Every row gives one point. The ring and each string are closed loops that go straight from each point to the next, and from the last back to the first. Before rounding, they use only three directions, however many columns there are. How many times does the string pass through the ring? Passing back the other way cancels.
In the rows, zero is written as 100.

Ring, 10 rows:
123 142 151 118
118 157 136 107
103 156 103 88
95 142 76 87
92 111 47 102
93 92 47 112
95 79 75 113
98 80 110 110
108 98 149 111
118 119 158 118
String, 27 rows:
115 111 109 128
119 98 116 138
104 75 151 113
110 84 103 132
107 106 98 118
92 93 113 92
81 78 108 80
90 54 47 122
103 73 40 139
105 96 67 127
105 106 85 117
107 82 49 140
99 58 43 138
86 69 97 97
88 94 127 81
101 106 112 105
109 98 108 123
99 110 133 93
100 113 135 94
112 113 121 119
117 116 106 129
106 120 139 100
109 123 172 97
121 125 195 111
129 119 151 140
120 116 124 132
108 116 128 109
Times through: 1
String (23 x 4):
112 144 74 117
103 134 106 97
97 145 127 76
106 180 144 73
131 184 134 119
124 141 111 130
107 123 113 107
109 138 168 90
132 141 188 126
141 129 154 155
131 128 179 133
110 129 191 91
106 122 122 104
120 128 124 127
143 148 135 155
133 167 160 123
117 174 164 90
118 179 136 97
118 161 97 115
107 135 100 105
94 145 116 74
87 169 108 53
95 170 86 72
Times through: 2

Ring (7 x 8):
110 100 88 108 133 53 167 96
106 106 46 135 109 51 137 121
96 94 45 126 90 77 93 125
99 89 68 110 106 102 63 121
106 88 95 94 127 112 65 110
105 80 133 68 143 97 125 81
106 86 121 80 140 70 165 80
String, 29 rows:
89 80 74 101 91 77 123 103
83 80 53 112 73 76 111 113
89 91 26 135 72 79 78 134
107 108 30 144 103 85 58 143
107 101 57 124 115 87 77 127
92 79 84 95 100 90 105 103
91 77 85 92 99 100 89 105
107 94 81 107 124 92 90 113
114 100 82 109 136 106 58 121
124 106 93 107 158 126 24 126
103 77 123 71 134 124 68 96
94 72 119 70 118 104 107 87
105 90 94 97 127 88 108 103
115 99 95 103 144 95 89 110
118 93 121 83 159 118 68 102
110 83 130 71 149 124 70 95
101 76 124 69 132 118 81 92
113 90 112 85 147 130 41 110
122 107 83 113 150 115 38 127
110 97 80 109 129 92 86 115
95 80 91 92 108 89 111 100
84 71 78 92 84 107 72 109
90 85 46 119 81 105 45 132
108 109 30 145 106 89 50 145
108 100 67 119 120 80 98 119
101 93 69 113 110 79 107 113
110 112 31 147 110 72 81 140
98 107 5 158 78 63 83 147
85 88 31 130 67 67 107 125
Times through: 0
String, 20 rows:
81 79 43 117 65 82 92 121
89 78 80 96 94 88 108 103
101 90 75 107 112 91 90 114
113 104 69 120 130 94 70 125
119 107 66 123 138 117 21 137
105 89 84 100 121 124 32 122
107 93 77 107 123 121 30 126
93 78 82 94 100 114 57 113
83 69 89 84 87 96 103 98
100 91 71 109 109 86 97 114
106 102 52 129 112 80 87 127
107 111 23 151 101 66 88 141
98 105 17 151 84 49 121 134
94 97 39 133 87 46 147 118
92 86 66 110 93 57 152 103
95 83 86 97 107 75 133 98
107 102 62 123 117 64 125 115
116 120 30 154 120 52 114 136
108 115 17 158 101 52 109 141
88 95 16 144 66 62 102 135
Times through: 3

Ring, 10 rows:
104 126 88 127 117 76 60 131 92 109 115
106 113 77 124 104 104 50 126 85 134 114
104 98 73 116 90 127 53 112 82 140 112
100 85 82 98 79 147 66 103 83 131 108
94 82 104 74 77 151 85 106 89 108 106
89 88 127 61 84 133 106 111 98 74 105
87 95 129 71 91 110 113 105 103 52 106
88 107 117 101 102 77 110 94 104 40 108
93 119 104 122 112 61 94 102 101 54 111
98 125 97 127 117 60 80 115 98 74 114
String:
84 89 157 30 86 137 126 126 106 51 103
88 78 100 91 74 130 103 73 93 70 105
94 95 95 104 89 112 86 94 92 87 108
95 98 122 67 92 130 91 128 96 94 108
92 86 148 23 82 165 102 145 98 97 104
89 77 121 57 73 153 103 103 94 85 104
88 76 96 94 72 132 101 70 92 75 105
93 96 107 90 90 115 92 104 95 82 108
92 106 142 54 101 116 104 140 103 72 107
83 103 159 46 99 102 131 124 112 27 105
88 113 142 70 108 86 115 126 108 42 108
83 114 126 106 109 51 125 87 111 8 108
88 109 93 135 103 57 103 70 101 37 110
94 103 90 119 96 91 86 90 94 78 110
98 127 117 100 119 74 82 140 101 80 113
101 140 117 110 131 54 77 151 103 78 115
99 135 86 152 126 34 74 109 99 68 116
96 111 82 136 104 72 80 90 94 77 112
97 115 100 113 108 82 82 114 96 82 112
98 133 123 100 125 64 86 145 103 71 113
91 130 116 121 123 38 102 110 108 33 112
86 109 104 125 104 56 111 75 104 27 109
91 98 96 113 93 93 96 83 96 65 108
95 108 117 86 101 103 91 123 98 81 109
88 104 150 49 100 112 115 135 107 54 106
Times through: 5
String (25 x 11):
86 80 129 55 76 143 113 100 99 67 103
86 94 157 32 90 133 121 132 106 55 104
93 105 128 71 100 110 98 128 100 75 108
92 96 95 108 91 103 91 89 94 77 108
84 92 106 107 88 87 117 65 102 32 106
81 106 124 103 101 61 129 76 110 5 107
91 117 124 93 111 76 102 119 104 53 110
96 112 111 96 105 94 87 122 98 82 110
92 108 85 138 102 65 92 75 97 56 111
95 128 91 145 120 39 85 98 101 55 114
101 138 112 113 129 57 74 147 101 84 115
101 126 109 104 118 81 72 143 97 97 114
99 110 81 131 102 86 71 100 91 96 112
104 118 67 146 109 79 54 108 87 116 115
100 105 77 128 97 98 67 99 88 107 112
103 116 101 98 108 106 64 142 91 119 113
109 114 82 110 104 119 43 144 83 152 114
109 94 53 129 86 139 35 110 74 169 113
105 100 89 94 93 136 56 132 84 142 111
97 98 92 104 91 116 77 104 90 102 109
96 75 65 119 69 140 73 66 81 115 107
97 67 86 78 62 178 74 93 81 135 105
96 89 118 58 84 153 84 131 91 114 107
96 103 111 84 96 116 84 123 95 95 109
91 84 97 95 80 126 93 85 92 83 106
Times through: 4

Ring:
103 85 96 101 101 100 91 105 79 111 103 110 100 104
77 111 105 113 101 88 81 106 122 85 74 118 77 108
77 121 121 119 108 83 81 112 133 63 68 119 66 116
89 118 130 118 112 85 93 114 123 56 81 108 71 120
91 110 116 112 105 90 105 106 110 75 96 95 89 114
103 90 96 101 98 100 115 98 80 107 118 84 113 106
120 73 95 94 100 107 114 101 54 121 132 87 121 104
126 68 98 93 104 109 103 106 48 122 128 100 116 104
String:
129 63 99 92 106 110 92 110 42 126 124 112 111 103
81 93 73 100 86 98 99 91 96 127 99 97 111 95
85 97 86 104 93 96 100 96 99 111 98 98 103 101
135 69 115 96 113 107 102 115 45 105 128 104 107 111
101 89 96 101 99 100 103 102 82 108 109 97 105 105
92 89 81 99 90 100 109 93 85 122 111 89 115 99
84 94 75 100 86 99 113 88 93 124 109 84 118 97
100 93 100 103 100 98 106 102 87 102 109 94 104 107
121 86 121 103 112 100 106 113 70 88 118 98 99 115
117 92 122 105 111 98 118 109 77 82 122 84 103 117
86 111 105 111 99 90 114 99 112 83 101 84 98 111
59 122 85 113 87 86 108 89 137 94 83 85 97 103
91 102 104 108 101 93 99 103 102 92 96 100 94 109
107 99 124 109 112 94 101 113 92 75 103 102 88 117
114 105 141 114 119 91 109 118 95 55 107 95 83 125
83 115 109 113 100 89 114 100 117 77 97 84 94 113
66 114 82 110 86 89 110 88 125 103 90 84 103 101
89 101 97 106 97 94 105 99 101 99 101 93 101 106
110 90 110 103 106 99 106 107 78 95 113 96 101 111
81 99 78 103 87 96 110 89 101 118 104 86 112 99
82 94 71 100 84 99 112 86 94 128 108 84 119 96
101 93 104 104 102 97 100 105 87 99 105 100 99 108
141 65 118 94 115 109 103 116 38 106 134 103 109 112
166 46 123 87 121 117 102 123 5 115 151 108 116 113
130 62 96 90 104 111 99 107 39 129 130 105 117 103
89 89 80 100 91 100 97 95 89 123 102 101 108 98
91 95 93 104 97 96 97 100 95 107 98 102 100 104
124 78 115 100 112 103 93 115 61 99 114 112 98 111
133 65 109 94 111 109 90 115 44 114 122 116 104 108
Times through: 4

Ring (7 x 14):
103 105 104 113 86 112 70 85 81 104 103 97 91 115
121 104 93 114 76 108 37 73 91 110 109 92 84 111
117 105 84 98 87 99 50 85 102 103 103 90 88 100
102 106 82 85 103 93 84 106 107 92 94 92 97 93
74 107 90 75 123 90 140 134 102 77 84 97 110 92
68 108 100 81 124 96 147 132 92 79 82 100 111 98
80 107 107 98 107 106 116 109 82 92 90 100 103 109
String, 23 rows:
108 104 79 95 94 94 78 108 106 90 105 93 94 96
96 105 84 92 102 94 100 117 102 85 100 95 99 97
108 107 92 88 96 102 55 78 98 110 89 90 91 101
101 107 84 75 107 93 77 96 108 99 85 90 97 91
75 107 78 66 128 81 149 148 114 69 85 96 112 83
63 106 82 73 132 82 179 168 108 57 90 101 118 86
66 108 90 66 133 88 156 143 104 73 77 98 114 88
66 109 96 70 130 92 148 133 98 79 76 98 113 93
50 108 97 71 139 89 191 162 96 62 78 103 121 93
58 109 107 75 131 98 160 133 88 80 73 101 115 99
94 107 101 92 102 105 83 90 89 103 87 95 96 105
80 106 97 95 110 99 129 126 90 81 95 100 105 103
71 106 106 100 112 104 143 129 81 80 94 103 108 109
80 105 104 105 104 106 124 119 82 85 98 102 103 110
92 105 100 102 99 105 97 105 87 93 98 98 98 108
92 104 101 115 93 107 105 112 81 88 108 101 98 113
111 103 105 129 75 116 59 81 76 105 114 98 87 121
110 102 97 123 78 110 69 94 84 97 116 98 89 115
103 104 93 108 90 104 80 100 91 94 106 96 94 107
121 102 89 120 74 106 49 87 92 101 118 94 85 110
110 103 87 109 86 101 72 101 96 93 111 95 91 105
107 105 92 99 92 103 67 90 95 101 99 93 92 104
106 105 89 98 93 100 72 95 97 98 100 93 93 102
Times through: 0
String (30 x 14):
94 108 114 101 97 115 73 74 77 113 86 96 94 115
91 107 103 95 102 106 90 94 86 100 89 96 98 107
88 106 100 94 105 103 103 106 90 93 91 97 100 104
74 106 98 90 115 98 138 131 91 79 91 100 108 101
60 107 97 81 128 93 173 152 93 67 86 103 116 97
48 109 96 66 143 87 195 164 98 62 75 103 123 90
69 109 95 67 130 91 143 130 100 81 74 97 112 91
85 108 93 77 115 96 108 110 100 92 81 94 103 95
92 106 93 88 106 98 98 107 97 93 91 95 100 99
85 106 88 88 111 94 123 128 100 80 95 97 105 96
78 106 81 78 121 85 145 147 108 69 93 97 110 88
79 106 75 68 125 81 142 147 116 69 88 95 111 82
90 107 82 71 116 88 107 118 110 86 85 92 103 88
99 107 91 81 105 98 76 91 101 102 85 91 96 97
92 106 92 90 105 98 99 109 97 91 93 95 100 100
77 106 86 83 119 90 143 142 102 72 93 99 110 93
62 106 85 73 133 84 179 165 106 59 88 101 118 87
55 108 91 64 140 85 182 159 103 64 76 100 120 87
74 109 101 73 123 98 125 114 94 91 74 96 107 97
83 109 104 81 113 103 101 97 90 100 77 95 102 102
85 107 102 89 109 103 103 102 89 96 85 97 101 104
86 106 95 95 106 100 113 117 92 86 95 98 102 103
68 105 101 98 115 100 156 142 86 72 96 104 111 105
75 106 115 105 107 111 125 111 74 91 91 103 104 115
93 107 116 107 94 116 77 77 73 110 90 98 94 118
102 107 107 102 92 112 60 73 83 113 91 94 91 112
93 106 97 98 100 103 95 104 90 94 96 97 98 105
86 105 97 102 103 101 119 122 89 83 101 100 102 106
79 105 108 112 101 109 127 121 77 84 102 103 103 115
82 106 116 111 99 115 106 98 71 98 94 102 100 119
Times through: 5

Ring (9 x 14):
78 94 90 146 90 83 113 108 106 100 82 98 155 109
40 96 99 130 100 87 78 94 88 94 89 110 131 118
38 98 103 114 104 93 56 85 74 92 104 117 101 107
62 117 105 88 102 87 46 87 70 95 117 111 67 99
98 138 102 75 93 73 61 102 84 101 117 94 62 101
134 140 95 81 85 70 86 113 96 106 116 84 71 90
163 112 86 112 79 87 117 115 103 109 117 89 96 60
152 92 82 137 80 95 129 113 107 108 109 95 123 57
119 89 85 147 84 91 128 112 109 105 94 96 146 80
String:
74 82 86 169 88 84 134 113 117 100 69 96 189 114
67 79 89 160 92 92 116 103 104 98 80 105 167 104
39 96 92 160 93 72 119 112 116 97 58 93 193 145
55 117 94 134 91 63 108 115 114 99 67 86 164 145
75 109 94 128 91 77 101 108 103 100 86 94 138 116
87 85 91 140 93 97 101 98 93 99 100 109 130 84
88 78 88 154 90 97 116 102 101 100 91 106 151 86
100 85 83 164 84 86 140 116 118 103 77 93 178 99
124 90 82 156 81 86 142 118 119 106 85 90 164 87
122 113 87 129 82 74 125 120 115 106 89 83 139 100
119 115 90 119 85 78 110 114 106 105 99 89 119 94
123 95 90 121 89 99 97 100 89 103 117 106 97 63
195 94 82 117 77 106 120 109 95 112 137 99 77 19
191 141 86 86 74 71 117 126 110 114 121 73 75 66
147 154 92 79 80 57 101 126 110 109 106 70 84 103
111 120 94 103 89 80 90 107 95 103 108 93 95 91
102 126 95 102 89 73 90 110 99 102 101 89 102 105
111 124 95 99 89 77 87 108 95 103 109 92 91 94
135 107 93 99 89 97 82 98 82 104 131 105 65 55
164 147 93 70 81 71 89 117 96 109 127 80 53 74
167 133 90 84 80 79 98 115 97 110 126 84 64 64
195 145 85 84 73 68 119 129 112 115 120 70 75 68
149 133 88 103 79 68 117 124 113 109 103 76 106 91
166 120 83 118 76 76 133 125 117 111 103 78 117 76
183 92 77 144 73 94 151 122 117 113 108 88 132 47
115 114 89 124 84 75 116 117 110 105 92 86 131 100
105 101 92 123 89 89 99 104 95 102 104 100 114 85
107 79 88 144 89 103 109 99 94 101 106 109 127 68
Times through: 4

Ring:
94 65 114 48 98 59 104 100 91 105 135 99 65 132
64 93 72 81 124 46 98 70 106 118 147 81 74 102
58 111 61 101 132 50 98 55 111 117 144 75 80 89
71 135 67 126 132 78 104 43 110 101 122 74 88 80
92 141 86 130 122 107 106 52 108 91 97 83 91 83
110 137 103 124 112 133 105 70 106 89 76 95 91 90
136 115 132 96 94 158 102 109 102 92 56 115 85 109
144 89 149 68 82 149 104 127 94 92 62 123 76 129
138 65 155 43 76 116 107 130 85 89 88 121 67 145
119 57 142 37 82 83 107 118 84 93 114 112 63 146
String:
136 143 126 128 101 170 108 83 103 77 46 106 94 94
105 153 88 141 122 147 100 67 117 99 66 93 97 75
92 125 85 113 121 111 98 75 113 110 95 92 87 88
94 118 100 106 112 86 111 58 97 84 113 85 82 101
90 112 93 100 115 87 104 70 103 99 113 88 81 100
75 118 69 106 128 88 94 72 116 122 115 87 84 86
37 129 28 122 152 50 89 44 127 138 146 67 86 66
47 114 56 107 135 24 106 30 104 103 164 62 79 89
88 103 99 90 111 69 109 64 95 90 127 85 77 109
75 115 73 103 126 82 96 70 113 117 119 86 83 90
41 143 31 138 152 55 95 29 123 123 142 62 91 62
62 148 63 143 136 56 114 10 103 80 138 59 91 76
94 131 99 120 114 87 116 43 95 73 112 79 86 96
108 114 114 100 104 100 112 70 94 80 101 92 82 108
125 135 124 120 101 138 114 69 96 70 71 97 90 100
145 141 131 124 98 190 103 101 108 86 30 116 95 94
126 123 110 105 107 174 89 120 120 121 45 119 90 93
120 103 122 86 98 127 102 102 101 98 81 108 80 113
141 94 151 74 82 135 111 109 88 77 72 115 77 130
171 95 170 70 71 195 102 150 96 89 25 139 80 131
139 108 128 87 95 176 91 134 112 115 42 127 85 108
119 109 115 91 103 137 98 106 107 106 73 110 83 106
141 111 148 93 85 140 115 93 88 67 68 109 82 121
Times through: 1
String:
136 53 154 30 75 112 102 143 87 101 91 126 63 150
107 82 113 64 101 104 96 114 103 116 100 109 73 119
111 75 129 58 91 83 109 100 88 90 115 103 69 133
112 48 146 30 79 47 118 99 71 76 141 101 58 156
84 46 112 30 97 29 105 100 86 107 158 96 58 142
71 79 79 65 119 56 92 93 109 130 140 92 71 109
87 96 93 82 113 80 99 85 105 111 119 93 76 107
97 99 105 85 107 87 104 82 99 98 112 95 77 111
74 108 72 96 126 81 93 78 115 125 120 88 81 92
39 125 32 118 149 47 90 46 124 136 148 68 85 70
70 121 62 110 133 86 92 70 120 126 116 85 85 81
89 112 88 99 118 95 99 78 109 109 108 92 82 97
87 123 94 113 116 74 114 44 95 78 122 77 83 98
78 153 74 145 130 87 112 24 105 81 113 69 93 76
84 164 70 156 133 116 105 35 115 91 91 76 99 65
108 145 106 134 112 120 115 49 99 70 85 86 92 90
112 117 116 103 103 113 110 75 96 82 91 96 83 106
106 118 100 103 112 125 98 90 110 107 83 101 85 96
122 134 104 118 111 171 92 105 120 114 47 112 93 86
153 124 144 104 89 190 102 119 104 89 30 124 89 107
144 100 151 80 82 144 111 109 89 76 65 116 79 126
122 95 131 78 92 111 109 96 91 84 92 105 76 123
117 98 114 80 102 134 94 117 109 115 76 114 80 110
160 63 172 38 66 153 103 156 88 93 58 137 68 149
162 45 189 20 55 123 114 148 71 73 80 133 60 168
Times through: 0

Ring (8 x 14):
103 96 103 87 70 106 119 89 114 107 50 90 73 121
90 96 95 82 94 101 124 102 159 66 104 94 89 83
80 100 102 86 117 100 116 109 167 54 128 103 88 65
75 103 114 97 130 103 99 111 149 66 123 113 75 69
80 109 127 98 132 102 98 103 115 79 110 113 63 77
93 115 130 87 122 95 120 90 87 79 106 101 64 78
109 113 121 77 92 94 137 78 72 92 77 86 68 98
109 102 111 84 72 103 125 82 89 110 48 88 67 121
String:
112 119 133 79 97 92 135 72 44 102 71 88 57 101
119 118 129 73 85 90 146 67 40 102 64 80 61 106
102 102 122 98 82 109 101 87 76 128 34 100 53 132
97 105 114 86 97 100 120 91 108 89 82 95 71 97
95 101 114 93 92 106 108 94 107 103 65 100 65 110
96 100 113 93 90 106 108 94 108 105 62 99 66 112
104 108 105 68 94 90 150 85 119 61 110 81 88 75
108 96 95 76 64 102 136 87 124 92 62 82 84 112
99 88 94 92 62 113 108 96 136 113 39 94 75 131
99 95 89 75 78 100 137 95 156 69 93 85 94 91
97 106 100 69 102 90 148 93 142 48 128 85 94 64
94 104 94 65 105 89 153 96 163 33 144 83 103 52
86 101 86 65 113 89 152 105 195 15 166 86 112 37
73 93 94 91 117 105 106 118 195 51 131 107 92 65
76 103 97 76 133 92 133 112 192 18 174 99 103 32
83 109 104 72 131 88 140 103 163 24 167 95 97 36
61 99 115 108 145 108 79 123 171 63 132 125 72 64
66 103 121 107 143 107 81 117 149 72 123 123 67 70
76 112 122 89 146 94 113 107 137 47 151 110 77 47
87 113 119 81 129 92 128 97 122 53 136 99 79 57
81 116 132 92 143 94 111 99 104 65 131 110 65 60
80 113 142 109 135 105 82 100 78 105 86 120 45 94
88 105 127 103 109 108 91 97 93 110 66 111 54 109
95 109 119 85 109 97 123 91 103 80 98 97 71 85
96 108 123 90 104 101 114 90 91 96 79 100 63 99
Times through: 1
